Rows are points. Before rounding, the points of a table are all equally far from one centre. They may lie mostly on one side of it. Where is the centre, to within rounding?
In the rows, zero is written as 128.

Points (7 x 3):
[[ 76 145 109]
 [100 172 124]
 [ 88 158 107]
 [ 77 149 110]
 [130 152 109]
 [ 90 149  99]
 [ 80 162 143]]
Centre: [105 135 132]

Points (14 x 9):
[[174 122  93 119 109 110 158 116 130]
 [150 107 132  73  89 147 173 139 111]
 [155  95  91  88 139  99 164 144  90]
 [119 111 106 108 103  81 166 101 110]
 [132 123  93  93  96  85 169 123 102]
 [148 105  95 130 135 145 156 144 123]
 [155  99  87 125 113  92 163 117 126]
 [163  68 106  94 114  85 166 146 149]
 [114 111 112  73 111  84 185 110 110]
 [182 124 109  77 123  94 140 112 161]
 [149  93 107 112  84 121 169 111 131]
 [175  90 152  52 114  95 164 132 123]
 [166 117 100  97 128  89 166 149  90]
 [137  85  90  93 144 102 181 140 105]]
Centre: [137 111 131  91 127 108 147 136 132]

Points (21 x 14):
[[141 102 133 148  68 132 183 115 108 166  92 113 156 103]
 [132  90 148 124 128 136 191 120  99 142 143 119 154 104]
 [149 117 166 143  84 140 176 135  81 163  93 161 166  98]
 [149 130 176 177 103 125 157 132 107 143 128 159 194 102]
 [138 123 137 167  70 101 167 111  78 159  91 124 137  97]
 [190 101 156 168  74 114 161 130  82 134  91 115 156 122]
 [158  84 144 149 106 163 180 133  86 175 116 150 156 123]
 [147  88 145 157  65 118 186 125 102 123 107 137 160 121]
 [150  86 152 144 132 128 176 138 101 146 121 115 185 151]
 [129 131 159 203 111 117 163 120  90 151  96 137 132 130]
 [171 132 149 141 129 147 157 139  68 178 116 127 172 100]
 [132  75 168 166  71 125 174 105 112 143  95 154 160 107]
 [123 138 145 178 133 121 141 147  71  97 100 148 138 127]
 [146  95 129 153  97 134 179 138 131 176 139 117 144 143]
 [136 114 126 168 124 151 143 118  91 116 123 164 197 121]
 [141  91 134 175  98 149 169 131 105 142 105 162 154 158]
 [156 124 141 178  80 159 151 134  79 140 113 138 136 143]
 [172 118 112 167 104 104 172 102  98 181 112 134 145 114]
 [154 125 134 143  92 135 160 152 101 169 127 143 203 107]
 [136 127 119 140  68 111 144 139  76 171 115  96 149  94]
 [152 103 119 136  74 133 170 168  90 138  94 148 183  92]]
Centre: [146  95 139 150 119 120 120 141 115 143 104 135 142 101]

Points (30 x 24):
[[139 130 176 146 167  54  99 132  89  97  90 120  91 164 132 135 106 168
  131 131 134  75 118 169]
 [114 109 134 144 171  93  87 123  89 110  93  98 124 169 117 138 107 162
  174 113 178  84 129 182]
 [142 129 190 122 157 111 147 137  97  90 133 121 108 195 139 133 127 167
  149 118 110  93 118 166]
 [119 132 176 124 162 113 121 138  97  68 122 152 130 184 160 139 114 144
  155  86 133 110 104 171]
 [117  96 130 119 159  83 128 126  81  68 105 137 102 171 164 163 130 148
  136 125 150  77 129 143]
 [ 96 100 147 107 165  95 119 143 103  86  96 121 120 182 158 159 125 166
  124 102 144  92 126 183]
 [129 129 130 129 159  91 134 141  87  92 112 124 109 142 174 132 112 136
  134  96 189  63 132 167]
 [127 118 170 130 199  97  99 137 120 114  90 128 102 178 139 144 133 131
  151 119 125  59 106 157]
 [ 82  98 158 102 169 103 110 106  94 104  95 119 126 174 132 149 121 176
  153  88 155  88 108 160]
 [103 139 161 131 167 102  98 146 104  77 101 122 123 174 148 137 123 140
  165  95 135  66  98 143]
 [125  90 164 132 166 114  99 129  97  96 106 155 122 187 156 141 117 142
  159 101 142  80 128 181]
 [136 104 141 170 145  72 111 127 115  85 111 108 133 176 154 177 105 169
  146 127 169  75 123 136]
 [137 124 179 148 155 122 106 120 100  92 123 123 122 187 169 130 105 157
  166  74 141  75 109 149]
 [128  97 167 147 153 106  98 114  96  69  99 115 114 165 117 157 119 149
  146  93 122  84 117 162]
 [123 103 131 136 197  65 112 162  87  98 114 134  87 152 153 155 114 153
  138 114 162  84  99 143]
 [131  88 151 132 176  98 111 139  89  82 123 119  87 177 165 146 128 148
  162 110 190  85 133 149]
 [149 112 158 141 159  97  92 142 116  94  89 123 121 165 168 138 105 149
  177  89 131 101 124 184]
 [136 121 171 145 134 110 138 111 115  87 124 158 129 154 151 138 119 138
  159 133 161  54 107 149]
 [123 113 144 145 190  97 134 121 100  92 113 131 136 172 150 126 126 129
  123  75 134  69 142 145]
 [ 97 118 161 110 175 101 118 158  81  65  87 122  95 158 132 127 129 139
  121 103 155 109 105 156]
 [119 133 143 151 189  89  93 126  94  98  95 115 130 158 138 153 127 167
  138  97 139  83 129 184]
 [127 121 170 141 155  92 102 146  59  97 121 131 121 187 159 125 130 146
  138 113 130  72 102 181]
 [147 128 152 138 159 101 109 147  67 110  71 133 126 148 146 130 122 129
  146  83 177  88 121 182]
 [157 100 172 134 153  85 113 139  87 109 117 144 113 194 166 112 128 163
  166 116 154  79 139 169]
 [131 130 162 134 179 107 134 108  95  86  77 166 102 176 130 131  99 179
  141 114 166  77  98 163]
 [101 134 168 121 162  80 117 111  95 105 131 143  88 195 142 140 118 172
  166 106 154  88  99 158]
 [130 122 156 160 154  96 110 152  78  81  93 134 116 160 169 147 116 147
  155 115 142  77 129 155]
 [106 114 185 114 206 104 117 102  85  84 115 144 110 179 166 123 125 135
  149 114 143  96 116 155]
 [130  95 165 147 180 105 132 158 106 110  97 122 111 164 154 130 126 153
  172 105 136  69 114 169]
 [130 102 156 136 138 101 119 108  90  57 119 127 106 151 150 115 117 157
  123  77 137  82  99 165]]
Centre: [147 118 147 120 162  97 119 119 106 111 111 112 129 169 140 128 110 142
 131 124 160 112  98 144]

Points, 29 rows:
[[149 145 113  86 117 130 130 132 119 189  87 111 128 144 141  97 180 179
  171 119  99  94 105 146]
 [ 99 140 109  73  82 111 153  83 129 148  88 165 145 163 136  85 161 151
  128 158 117 117 160 101]
 [124 122  96  81 123  86 106 113 155 138 110 152 137 125 162  75 132 164
  141  95  89 105 130 147]
 [147 161 111  77  69 141 134 106  96 144 130 135 137 147 129 131 163 160
  117  91 136  86 164 212]
 [113  85 123  83  80 113 159 136 138 198 107 123 119 151 145  93 182 166
  147 124 115 111 136 135]
 [124 171 107  76  64 125 148 115 129 171 130 137 153 122 174  95 152 179
  150 135 165  67 132 168]
 [100 141 115  81 112 122 119 110 164 158  95 114 138 140 169 111 192 181
  145 112 143  85 128 139]
 [103 120  98  98  76 107 142 137 109 170  93 145 120 160 134 103 140 187
  141 105  91 123 162 117]
 [103 103 134  72  99 144 109 122  96 155  71 144 125 119 151 112 179 189
  173 120 123 120 130 170]
 [116 134 139  82  95 107 123 150 132 166  54 150 123 118 153  92 165 161
  176 114 143  98 152 165]
 [116 111 144  85 106 147 132 128 159 158  86 138 139 140 177  78 167 164
  123  95 132 126 174 160]
 [119 123 128  92  88  99 157 120 112 164 104 147 112 127 114 101 215 171
  147 108 130  55 133 143]
 [ 99 113  84 101  88 149  94 132 108 159 101 146 115 128 148 107 187 167
  149 114 149  96 162 106]
 [100 128 101  78  64 113 138  86 158 151 101 145 105 156 198 119 166 168
  140  69 136  95 125 123]
 [109 121 124 108 102 103 159 131 127 149  77 135 138 119 173 106 176 169
  128  94 109  80  86 135]
 [111 129 134 113  87 122 115 151 120 155  77 126 169 150 158 103 134 158
  161 125 146  92 176 124]
 [137 115 135  89 100  94 181 112 139 201 121 151 148 129 131 112 162 187
  163 110 113  91 111 184]
 [129 134 118  95  81 134 147 122 128 174  76 139 154 145 142  71 184 160
  166 114 124  96 150 169]
 [132 108 123  55  61 114 134 155 130 173  96 139 130 151 165 134 160 125
  148  92 105  91 142 166]
 [118 130 115  69  76 108 114 136 144 152 109 113 145 139 127 111 171 134
  183 141 146  93 160 124]
 [134 157 101  62  88 137 130 162 139 160  90 151 147 114 154 108 163 138
  142 103 119 103 163 146]
 [145 135 114  78 102  91 157 112 137 182  85 120 144 150 151 106 150 192
  162  90 128 128 161 146]
 [ 93 112 148 116  65 130 143 115 109 144  60 107 136 132 172 110 172 163
  137 124 145 110 119 136]
 [ 87 134  98  49  98 122 119 139  99 163 106 155 124 150 163 118 138 157
  176  97 113 106 159 146]
 [117 130 121  67  73 127 131 106 128 164  79 120 140 130 167  96 190 176
  150 127 115 100 152 151]
 [126 109 109  73  92  79 143 117 109 124  97 109 112 134 145  93 164 184
  184 125 120  83 156 139]
 [126 146 106 101  84 137 100 129 140 170 104 123 133 129 149 126 177 198
  173 118  94 116 128 137]
 [123 125 100  82 125 111 154 130 116 166  98 138 133 160 134  99 161 175
  120  93  79  85 138 171]
 [109 157 128  54  91 128 118 115 149 137 110 125 123 131 162 134 176 185
  162 108 105 143 151 146]]
Centre: [152 124 137 105 105 137 143 103 123 138 123 165 102 147 148 128 132 150
 144 128 143 101 128 139]

Points:
[[103 118 132 144  56  96  97 115 112 124 103 139 110 169 132 108 163 157
  139 158  86 130 121  72]
 [117 163  89 102  82  96 133 124 109 140 109 133 122 193 114 147 179 121
  160 115  64 129 121 128]
 [ 73  73  88 102 104 117 114 110 101 136  98 155 106 153 134 117 157 167
  136 109  58 155 117 105]
 [ 82 161 137 123  92 105 116  72 107 132  80 182 122 187 132 126 160 140
  127 134  77 141 118 102]
 [113 135 120 124  89  95  98  99 123 114  79 172 105 166 143 131 196 130
  116 133  59 167 116 131]
 [103 138 100  97  98  85 104  72 108 129  81 169 115 165 128 118 177 131
  129 119  90 146 102 103]
 [111 138 105 130  74 131  94 103 102 110  80 131  95 175 110 129 181 133
  165 117  72 114 117 113]
 [117 143  88  98 101  95 105  87 126 116 103 136  97 170 111 130 175 120
  147 125  73 135 115  85]
 [ 90 115  66 118  97 104 116  97 121 157  89 109 123 148 110 133 206 143
  137 137  74 147 124 106]
 [115 136 121 100  97  84 115  91  90 140 100 136  75 155 122 110 197 117
  132 150  96 155 109 116]
 [144 105 132 138 106  97 121  93 120 121 120 148  99 209 143 121 180 158
  154 171  67 147 118 109]
 [ 94 154 103 116  81  82  91 124 117 137 114 161  83 172  96 119 189 134
  127 140  78 165 129 121]
 [103 124  82 136  87  86 123 104  82 127  82 159 107 176  88 130 192 184
  144 128  78 165 131 109]
 [115 168 100 111  94 123 124 113 120 114  84 128  99 165 107 111 177 120
  130 134  87 136 100 126]
 [ 97 128 106 105 103 121 118 100 124 126  89 160  74 191  99 121 147 164
  157 111  67 128 103 102]
 [109 139  95 114 118 108 125 121 103 136  94 144  89 128 102 115 176 136
  156 150  45 142 102 142]
 [ 78 145  97  85 101 100 108 107 119 124 117 136  91 169 126 122 200 120
  152 157  83 124 125 111]
 [108 145 116  79  96  94 106  94  75 137 105 153 115 178 100 151 152 133
  127 111  69 122 105 103]
 [109 147 111 126  94  80 128  81  89 118  77 171 122 149 101 127 186 141
  138 122  63 141 119  97]
 [117 109  87  86  94  90 137  81 102 144  93 118 118 176 103 127 169 146
  149 133 102 126  93 110]
 [ 99 147  86 120  86  80  93 115  95 125  96 129 101 158 101 101 175 153
  144 128  53 142 119 116]
 [ 77 137 109 104  91 104 119 130 109 133 104 151 102 158 113 113 195 134
  157 144 107 131 107  80]
 [115 147 110 129 107 105 118  91  99 143  86 163 101 181 126 105 182 102
  145 144  66 148 114 127]
 [129 124 108 119  99 123 140 104 122 100  92 141 102 158 113 109 154 106
  176 132 102 138 118 101]
 [108 146  97 111 108  92 109 124 122 178 116 148 102 146 133 135 161 146
  165 141  56 138 108  78]
 [109 176 101 101  93  99 111 120  77 142  78 140  83 165 128 128 193 166
  134 110  53 148 130 123]
 [106 140 106 116  86 126  84 117 102 107  96 171 140 151 137 103 189 146
  142 149  74 130 113 106]
 [107 108 104 134 100  83 120 104  72 119  86 113 106 154 118 122 189 141
  156 158  53 148 133  95]
 [ 85 159 110 110  90 120 114  83 109 137  99 148 105 165  88 113 166 135
  143 152  80 148  98 125]]
Centre: [116 123 130 115 116 110 119 115 113 144 101 141 117 158 124 136 160 163
 137 132  95 134 160 128]
